Rows are points. A path goes straight from each point to the next, and from the last back to the first. The post is the endless flat space through its rows: a point in 2 columns, a line in 3, a plane in 4, and so on, so that a path can go around it. How many times does the path go around the post? Going back the other way cancels.

Post (2 x 3):
[[-0.8 -0.6  2.2]
 [ 2.3  1.3 -2.8]]
Path (27 x 3):
[[ 0.6  1.0 -1.7]
 [-0.5  2.1  3.3]
 [ 1.0  1.8  4.3]
 [ 2.2 -0.8  0.2]
 [ 0.1 -1.7 -1.3]
 [-0.6 -1.0 -1.9]
 [-0.9  1.8 -1.2]
 [ 0.8  1.8  1.4]
 [ 3.7  2.9  3.2]
 [ 6.9  0.3 -6.5]
 [ 0.3 -2.2 -3.5]
 [-1.6 -0.5  0.9]
 [ 1.2  3.7 -2.7]
 [-4.6 -0.7  2.3]
 [ 1.7  4.1  2.8]
 [ 3.7  2.4 -0.2]
 [ 5.4  0.0 -3.5]
 [ 1.1 -2.8 -4.6]
 [-3.7 -1.4  0.9]
 [-0.4  0.7  1.2]
 [-1.4  0.2 -0.1]
 [-5.1 -2.3  1.3]
 [-0.2  3.2  1.0]
 [ 1.8  2.6  5.4]
 [ 6.0  1.7 -2.8]
 [ 1.9 -1.8 -4.0]
 [-2.8 -2.2  3.0]]
Times around: 4

Post (5 x 6):
[[-2.1 -0.8  0.2  1.5  4.0  0.0]
 [-0.2  2.3 -1.6 -2.8 -3.2 -2.5]
 [-1.7 -4.3 -1.6 -0.9 -1.0  2.2]
 [ 0.0  1.5  0.5 -2.6  0.4 -0.9]
 [ 1.4 -0.5 -1.8  1.8 -0.7  0.7]]
Path (25 x 6):
[[ 0.2 -2.4  0.8 -2.2 -1.0 -1.1]
 [ 4.7 -3.1  0.5  0.1  4.2  0.8]
 [-3.3 -1.6 -0.4  2.5  6.3  1.3]
 [-3.0 -3.5 -1.3  3.7  1.3  4.6]
 [ 3.6  0.3  0.1  3.9  0.9  1.6]
 [ 3.8  1.8 -1.1  0.7 -0.7 -2.3]
 [-0.4  0.5 -0.5  4.1 -1.4  0.5]
 [-0.7 -2.5 -0.4  1.7  1.0  3.9]
 [ 3.3  0.8 -2.5 -3.4 -0.7  0.8]
 [ 2.8  3.8 -1.1 -0.3  1.2 -6.4]
 [ 0.1 -4.9 -0.6  3.3  2.3 -0.2]
 [-3.2 -0.7 -1.7 -3.8  2.0 -4.6]
 [-3.9  1.0 -4.2  2.1 -1.5 -2.5]
 [ 2.3  2.6  0.4  1.5 -3.0  1.1]
 [-1.0 -4.8  0.1 -1.0  0.1  0.4]
 [-3.4 -7.6 -1.7 -2.7 -2.0 -0.9]
 [-0.7 -4.2  0.5  4.7  1.6  1.6]
 [-3.4 -7.0  0.4  2.2  3.7  7.1]
 [-1.3  0.0 -3.6 -1.0  0.0  0.9]
 [ 0.3 -0.8 -0.4 -1.0  0.9  1.8]
 [ 1.3  3.3  0.9  0.4 -2.8  2.1]
 [-1.7 -1.3 -2.3 -1.5 -4.4 -1.5]
 [-0.5  2.4 -1.4 -4.6 -1.7 -6.4]
 [-0.6 -3.1 -1.3 -0.4  3.0  2.4]
 [ 0.7  3.8 -3.9 -2.5 -5.1 -7.2]]
Times around: 1

Post (8 x 9):
[[-4.3 -0.8 -0.1 -0.7 -0.5 -2.1 -0.1  1.4 -0.2]
 [-1.6  1.3 -3.7 -1.3  1.6 -0.1  4.4  0.7 -2.2]
 [-1.4  3.4 -2.9  3.1  0.1 -2.7 -4.6  2.1 -1.9]
 [ 0.7 -1.5  2.1  2.0 -2.4  0.0  1.7  3.9 -1.5]
 [ 0.2 -2.3 -3.0  2.2 -0.8  1.6  2.1 -3.8  2.0]
 [ 1.9 -3.9  5.7  1.2 -1.7 -0.8 -0.3 -0.6 -1.2]
 [-0.3  2.4  2.8  2.1  0.3  1.0 -1.7  1.4  0.0]
 [-0.9  2.3 -2.8 -1.8 -0.5 -2.4 -2.9 -3.3  4.0]]
Path (29 x 9):
[[ 1.2  0.6  0.8  5.9 -0.9  1.1 -2.0 -0.5  0.9]
 [-1.9 -4.1 -5.2  0.9  0.3 -4.1  0.4 -1.4 -2.3]
 [-0.9 -7.0 -6.2 -2.0 -1.7 -1.3  2.3 -1.4 -0.5]
 [ 1.3  0.1  2.1  3.8 -5.2  0.1 -2.1  7.0 -0.9]
 [-1.7 -3.9 -1.0  1.1 -3.8  2.3  2.7 -0.7  0.1]
 [-1.2  0.4 -2.0 -0.6 -0.2 -1.3 -1.4  1.0 -1.4]
 [ 6.3  6.1  0.8  4.2  2.5  3.7 -4.4  4.4 -2.3]
 [-3.4  0.4 -4.6 -0.6 -2.4  0.9 -2.0  1.7  2.4]
 [ 0.8  1.4 -2.6  3.6 -1.1 -0.2  1.4  3.0 -5.0]
 [-1.5 -0.1 -8.2  1.1  1.2 -2.2  2.1 -5.0 -1.6]
 [ 1.3  3.0  5.3  2.9 -0.6  3.1  0.0  1.1  5.6]
 [-0.6 -5.2 -4.0  2.8  2.5  1.5  2.1 -3.5  0.2]
 [ 3.9  3.2 -6.2  2.9 -1.0 -0.9 -4.8  0.5 -1.5]
 [-0.8  0.4  2.0 -0.5 -1.4  1.6  0.7 -1.2  2.0]
 [-0.8 -1.8  1.3  1.9 -6.1 -2.0  1.2  5.3  1.0]
 [-0.3 -1.7  2.2  1.8 -1.5 -1.4 -0.7 -2.9  2.3]
 [-2.2  5.2 -1.9  1.4 -1.9 -3.0  0.5  4.1 -0.6]
 [ 0.4  5.0 -4.7 -1.0  0.4 -0.5 -0.3 -1.7 -1.8]
 [ 1.1 -2.8 -2.7  3.0 -3.8 -2.2 -5.0  1.5 -2.0]
 [ 4.2 -2.8 -1.8  2.2 -0.4 -1.3 -3.2 -2.8  0.9]
 [ 0.4  3.4  0.7 -1.3 -0.8 -1.3 -1.7  1.4  4.5]
 [-1.6  1.7  3.3  4.4  0.5  0.0 -1.9 -1.3  0.8]
 [ 1.9  5.4  3.1 -0.6  2.4  3.4  4.0 -3.5 -3.7]
 [-6.1 -2.5  4.7 -1.6 -3.6  2.9  1.3  3.7  3.4]
 [ 2.0  3.9  0.5 -2.6  2.4 -2.3 -3.3 -1.4 -1.4]
 [-0.8  0.0 -2.4 -1.9  1.7 -2.0  0.4 -2.1  0.9]
 [ 1.3  2.5 -1.6  1.8  2.7 -2.1  1.9 -1.5 -1.0]
 [-0.7 -2.4 -2.3 -0.1 -2.1 -3.4  0.0 -4.3  0.2]
 [ 0.1  0.9  2.6 -0.9 -1.3 -1.2  5.7  0.0 -3.9]]
Times around: 0

Post (11 x 12):
[[ 1.8 -4.4 -3.0  1.5  0.4 -1.0  0.3  2.2  0.7  3.6 -1.0  0.8]
 [-4.0  2.9  2.1 -0.3 -1.4  2.8  0.9 -2.6 -2.0 -0.4  0.2  3.4]
 [-2.4  0.9 -3.8  0.5  1.7 -3.4  0.8  4.0 -5.1 -3.7  0.4  2.0]
 [-3.2  1.3 -2.3 -4.0  2.2  0.4 -4.1  1.2 -1.1 -1.3  1.7  7.8]
 [ 2.6  0.2 -1.4  4.1  2.6  0.7  0.2  0.8 -2.8 -0.2 -0.8  0.0]
 [ 2.4 -2.4  1.7 -1.6 -2.1 -0.4  1.2 -0.8  5.0  6.2  2.8 -0.7]
 [ 1.7  2.1 -0.8  1.4 -3.0  0.5  1.6  2.4  2.9  3.5  0.2 -4.2]
 [-1.6  1.1  0.4 -1.8 -4.7 -1.0 -2.8  1.3 -1.3  1.8  1.9  4.0]
 [-2.2 -2.3  2.3 -1.7  2.3  0.7  1.5  0.9  2.0  5.4  2.7 -1.6]
 [-1.1  2.6  2.3  1.6  1.0  0.2 -0.1 -0.8 -2.3  0.2 -1.6  4.4]
 [ 2.7  0.6  0.9  2.6 -4.6  0.3 -0.4  3.2  0.1 -1.3 -2.4 -0.8]]
Path (26 x 12):
[[ 2.1 -0.4  2.0  2.5  1.5 -7.5  2.8  2.5 -2.6  0.0  1.9  0.2]
 [ 3.3  0.1 -1.3  0.6 -5.0  2.6 -2.9  6.7  1.0  1.6  1.2 -1.6]
 [-1.3  1.1  1.8 -1.4 -0.3 -2.4  2.0  1.9  1.8  3.8 -2.3  2.0]
 [-1.7  1.6 -2.9  0.5  1.5  0.7  0.1 -0.6 -0.9  1.8 -0.9  1.0]
 [-1.4  1.2  2.8 -1.5  0.1 -1.0 -5.2  4.3 -1.9 -2.2  0.4  4.0]
 [-0.1  0.5 -0.2 -0.3 -1.4  2.7 -4.5  2.1  2.6  0.5  2.2 -1.0]
 [-4.3 -0.4  1.3 -0.4  4.6  1.8  0.8 -0.3 -3.3  0.5  5.4  4.1]
 [ 2.8 -2.0  2.1  5.6 -0.8 -1.0  5.0  3.2 -2.2  4.9 -0.7 -6.6]
 [ 0.3 -0.1 -0.9 -2.1 -3.2  3.4 -0.4  0.3 -0.2  0.4  0.7 -1.6]
 [-0.6  1.4  2.9 -0.2 -2.2 -0.5 -0.7  1.7  2.4  2.0 -0.4 -0.6]
 [ 0.8  1.3  0.5  0.7 -5.3 -0.2  0.1 -1.9  4.3  5.7  1.8  1.9]
 [-0.4 -2.1 -2.1 -0.5 -0.6  2.2  2.8  0.2  4.2  3.3  0.6  0.3]
 [ 0.9 -5.1  0.7 -0.3  1.3  0.5  1.3  3.6 -2.1  0.1  2.6  0.0]
 [-0.4 -1.0  0.7  0.0  0.6  4.2  1.2 -5.0 -1.7  1.9  1.8  0.2]
 [-4.2 -1.8 -1.4 -1.9  2.0 -2.8 -1.7  4.6 -3.2 -3.2 -1.8  3.4]
 [ 1.9 -0.1  3.5  5.7 -6.4  0.4  1.0  4.7  4.4  1.5 -5.0 -3.2]
 [-3.6  3.2  4.4  0.6  1.3  3.1  2.2  0.3  1.1  0.2  0.9  2.5]
 [-3.9 -0.5  1.8 -2.1  5.3  3.8 -0.2 -2.3 -0.8  2.3  0.1  5.7]
 [-6.0  3.4 -0.3 -5.2 -2.7  3.1 -2.1 -0.4  4.6  5.2 -1.6  4.7]
 [-0.7 -0.7  0.1 -1.3 -4.8  0.5  1.0 -1.1  1.9  3.2  3.9 -2.7]
 [-0.2  1.5 -3.5  6.0  4.8  1.1  3.8  1.5 -3.5  1.3  0.3 -6.0]
 [ 1.0  1.5  0.1  4.4 -0.8  1.0  1.2  5.1 -1.5  0.0 -0.1 -1.3]
 [ 0.6 -0.2  0.8  2.0  3.5  2.6  0.2 -3.6  0.1  8.1  1.4  3.3]
 [ 0.1  3.9  2.7 -0.5  6.0  2.9 -0.1 -1.8 -2.7  1.1  3.6  2.0]
 [ 2.2  0.9 -0.8 -4.1 -5.2 -1.2 -7.4  4.5  2.5  1.2 -0.7  3.7]
 [-2.4 -1.9  0.2 -0.6 -2.5 -1.4 -1.0  2.1 -1.3  3.8  3.6 -1.6]]
Times around: 5
